Each row of a before or after table is a point. One or more steps were done to the points. Then noise was added and the rows were shuffled. The steps act on how far a point lies along the listed directions, d1 being the first. Write out the steps. A step turns or swaps two directions, mirrors them in a line or flattens them onto one, adds a multiple of one to another, or multiplies one. Angles are multiples of 10 degrees, from the lower direction toward the higher: turns from -170 to 170, lines from 10 to 170 but not 90. Use the fewest steps. Two steps may share a direction if one is a turn and the other turns, adds or multiplies; they go together, in the order done. Otherwise the lowest direction goes first.

Directions:
(1): [0.33 0.52]
(2): [-0.52  0.33]
Before (11 x 2):
[[-0.11 -0.39]
 [-0.44 -0.18]
 [ 0.01 -0.14]
 [-0.55  0.07]
 [-0.37 -0.05]
 [-0.49  0.64]
 [ 0.63 -0.11]
 [-0.65 -0.56]
 [ 0.39  0.41]
 [ 0.76  0.20]
 [ 0.02 -0.07]]
After (11 x 2):
[[ 0.46 -0.35]
 [-0.02 -0.66]
 [-0.22  0.44]
 [-0.38  0.01]
 [-0.11  0.39]
 [-0.15 -0.03]
 [-0.08  0.01]
 [ 0.58  0.59]
 [ 0.29 -0.69]
 [-0.66  0.56]
 [-0.01  0.50]]
Steps: turn d1 and d2 by -80 degrees

Directions:
(1): [0.34 0.03 0.41 0.76 0.26 0.46]
(2): [-0.42  0.43 -0.22  0.01  0.86 -0.02]
(3): [-0.27  0.54  0.03 -0.26 -0.37  0.77]
(4): [-0.35  0.54  0.21  0.49 -0.41 -0.54]
Before (8 x 6):
[[ 0.10 -0.19  0.37  0.67 -0.69 -0.13]
 [ 0.19 -0.39  0.09 -0.18 -0.20 -0.69]
 [-0.16  0.12  0.13  0.09 -0.02  0.14]
 [ 0.01 -0.54 -0.45  0.15  0.51 -1.31]
 [ 0.41 -0.21 -0.11 -0.35 -0.96 -0.10]
 [-0.19  0.44  0.24  0.18 -0.20 -0.45]
 [ 0.04 -0.73 -0.11  0.13  0.90 -0.41]
 [-0.15  0.22  0.01  0.10 -0.25 -0.03]]
After (8 x 6):
[[-0.17 -0.10  0.15  0.52  0.53 -0.08]
 [-0.09 -0.02 -0.12 -0.26 -0.13  0.06]
 [-0.15 -0.03 -0.14 -0.65 -0.04 -0.21]
 [ 0.14 -0.89 -0.07  0.01 -0.51 -1.24]
 [ 1.09 -1.20 -0.03  0.18 -0.21 -0.78]
 [ 0.62 -0.94  0.08  0.01  0.33 -0.65]
 [-0.24  0.12  0.02 -0.15 -0.15  0.11]
 [ 0.22 -0.64 -0.40  0.04  0.74 -0.48]]
Steps: turn d1 and d4 by 100 degrees; add 1.5 times d2 to d3
